Each point is reached from the start by the listed moves, each made once or not at all, plus a little noise. Is the number of moves made odd or even? Then give how often each move was made.
In the rows, 128 means zero.

Moves:
(1): [ 82 156 110]
(2): [ 83 124 139]
Start: [130 134 136]
Points:
[ 39 160 127] => even (1, 1)
[130 132 136] => even (0, 0)

Moves:
(1): [161 162 143 114 141 119 154 140 140]
(2): [106 141  77 102 167 155 161 106  96]
(3): [159 145  81 132  93 131 134 138 143]
(4): [133 125 124 125 142 138 121 119 125]
(5): [155 144 137 149 160  87 116 157 155]
(6): [126 151 109 129 153 150 100 139 141]
Start: [115 127 109 123 120 117 129 118 119]
Points:
[ 93 139  58  98 159 144 160  96  87] => odd (0, 1, 0, 0, 0, 0)
[169 184  53 149 145 100  94 168 171] => odd (0, 0, 1, 0, 1, 1)
[184 228  14 106 208 127 145 149 150] => even (1, 1, 1, 1, 1, 1)
[177 177 134 131 164  67 142 161 154] => even (1, 0, 0, 0, 1, 0)
[149 157 124 108 134 108 154 129 131] => odd (1, 0, 0, 0, 0, 0)

Moves:
(1): [126 106 123 117 130 152 127 143 132 150 142 130]
(2): [120 131 132  85 111 142 118 144 144 135 123 143]
(3): [ 97 156 109  93 143 152 111 125 136 137 109 128]
(4): [ 88 169 120 150 118 108 112 108 184 144 137 138]
(5): [130 127 134 173 128 143 113 153 124 137  99  99]
(6): [157 143 106 134 115 134 125 129 109 188 126 122]
(7): [109 137 139 122 173  90  88 122 185 173 120 165]
(8): [154 134 136 149 144 127 142 129 167  89 108 109]
(9): [106 109 130 109 142 100 164 141 138 131  98 121]
(10): [163 121  97 116 106  96 118 160 130 166 166  84]
(11): [143  97 115 135 101 134 121 128 118  96 128 141]
(12): [112 146  97  95 134 107 186 153  80 110 146 136]
Start: [120 146 119 145 116 138 163 124 137  95 109 105]
Points:
[153 156  87 184  62 125 115 179 239  93  98  58] => even (0, 1, 0, 1, 1, 0, 0, 1, 0, 1, 1, 0)
[ 37 139 121  75 175 148 115 182 226 191  33 121] => even (1, 1, 1, 0, 1, 0, 1, 0, 1, 0, 0, 0)
[100 131 105 101 137 145 239 216 153  77  51  74] => even (1, 1, 0, 0, 1, 0, 0, 1, 1, 0, 0, 1)

Moves:
(1): [148 127 130 128 141 108 125 150 131 129 139 121 110 150 124  97 128 161
 134 138 139 117]
(2): [110 118 106 131 150 115 137 140 117 108 135 134 117 153 128 124 121 106
 124 117 139 147]
(3): [145 151 126 160 137 152 126 100 123 107 104 110 115 105 142 118 127 106
 125 120 122 146]
(4): [134 123 140 131 112 122 128 123  93 121 150 140 130 102 130 166 135 150
 117 106 101 129]
(5): [137 128 126 138 128 130 120 140 119 132 136  99 123 122 141 140 122 123
 129 130 128 134]
(6): [147 154 114 111 125 122 103 108 110 154 139 102 134 139 124 128 150 135
 114 127 135 111]
(7): [111 133 130 135 147 127 136 158 117 144 125 117 131 111 126 126 126 124
 117 141 123 134]
(8): [132  85 106 131 157 157 127 120 142 138  94 116 102 140 150 145 119 124
 130 128 113 151]
(9): [109 113 122 108 113 155 131 136 156 140 108 113 131 138 137 129 133 118
 143 103 112 112]
(10): [130 154 129 112 137 123 140 120 116 120 146 147 121 127 119 123 118 131
 137 130 139 135]
(11): [137 108  97 125 128 109 138 101 128 121 142 133 161 144 119 120 116 143
 130  94 133  99]
(12): [118 111 138 124 129 131 118 114 138 153 117 131  99 141 126 124 151 154
 152 141 106  96]
(13): [109 131 134 122 115 134 137 155 105 142 131 100 151 152 119 124 120 108
 135 137 126 107]
(14): [142 123 128 143 127 125 113 161 121 114 132 118 142 105  95 124 123 153
 111 146 116 127]
(15): [143  99 107 126 153 111 129 132 138 130 127 124 121 120 143 140 136 129
 105 124 121 121]
(16): [109 137 135 119  99 146 133 132 142 112 129 129 131 135 133 117 105 130
 129 129 135 110]
(17): [145 116 121 121 147 127 106 140 103 132 151 134 120 126 131 136 134 134
 118 138 123 141]
(18): [158  98 125 151 113 139 127 111 163 105 125 123 113 138  99  97 125 144
 125 144 137 154]
(19): [109 135 121 118 149 126 145 132 139 118 125 142 116 131 128 122 158 148
 138 126 125 130]
(20): [121 142 140 138 140 127 141 130 128 125 127 151 109 105 124 149 164 137
 117 130 143 123]
Start: [122 114 131 118 150 123 132 108 122 117 122 113 122 143 114 131 129 114
 127 114 133 123]
Points:
[144 109  94  82 181 127 109 156  21 126 190  53  82 211 134 149 102 136
 116 114 130 125] => even (1, 1, 0, 1, 1, 1, 0, 1, 0, 1, 0, 0, 1, 0, 0, 1, 1, 0, 0, 0)
[ 95  79  79 157 171 164 161 126  56  91 116  38 132 155 149 158  67  74
 110  63 101 129] => odd (0, 1, 1, 1, 1, 0, 1, 1, 0, 0, 1, 0, 1, 0, 0, 1, 0, 0, 0, 0)
[119 108  67  93 216  85 134 107 116 114 136 104  98 173 127 133 182 120
  98  97 140 119] => even (0, 1, 0, 0, 0, 1, 0, 0, 0, 0, 0, 0, 0, 0, 1, 0, 0, 0, 1, 0)
[132  76  99 142 234 107 152 205  79  84 154 101  51 105 118 174 119 175
  67 124 120 144] => odd (1, 1, 0, 1, 1, 0, 1, 1, 0, 1, 0, 0, 0, 1, 1, 1, 0, 0, 0, 1)
[130  88  56 142 227 152 135 126  79  62 129  99 110 138 106 112  66 114
  94 104 124 162] => odd (0, 1, 1, 0, 0, 0, 1, 1, 0, 1, 1, 0, 0, 1, 0, 1, 1, 0, 0, 0)
[133   7  53 136 229 121 152 108  99  81 147 128  89 164 101 143 138 163
 102  85 103 185] => even (0, 1, 0, 1, 0, 0, 1, 1, 0, 0, 1, 0, 0, 0, 0, 0, 1, 1, 1, 0)
[ 99  78  44 124 242 166 135 167 111 131  62  10 103 156 127 131 161  86
  88 103  84 129] => even (0, 1, 1, 0, 0, 1, 1, 1, 1, 0, 0, 0, 1, 1, 1, 0, 0, 0, 1, 0)
[151 141  98 142 209 131 121 108  60  77 154  98  80 137 135 131 110  74
 120 110 143 186] => odd (0, 1, 1, 0, 1, 0, 0, 0, 0, 1, 0, 0, 0, 0, 0, 0, 1, 0, 0, 0)
[185  46  39 140 233 162 121 126 169  94  98  55  66 137  97  87 181 210
  71 110 117 108] => even (1, 0, 1, 0, 0, 1, 1, 1, 1, 0, 1, 0, 0, 1, 1, 1, 1, 1, 1, 1)
[ 98 113 136 106 184 192 166  84 148 101  81 135   8 138 147 141 187 195
 169  86  87  93] => even (1, 0, 1, 1, 0, 0, 0, 1, 1, 1, 0, 1, 0, 0, 0, 1, 0, 0, 1, 1)
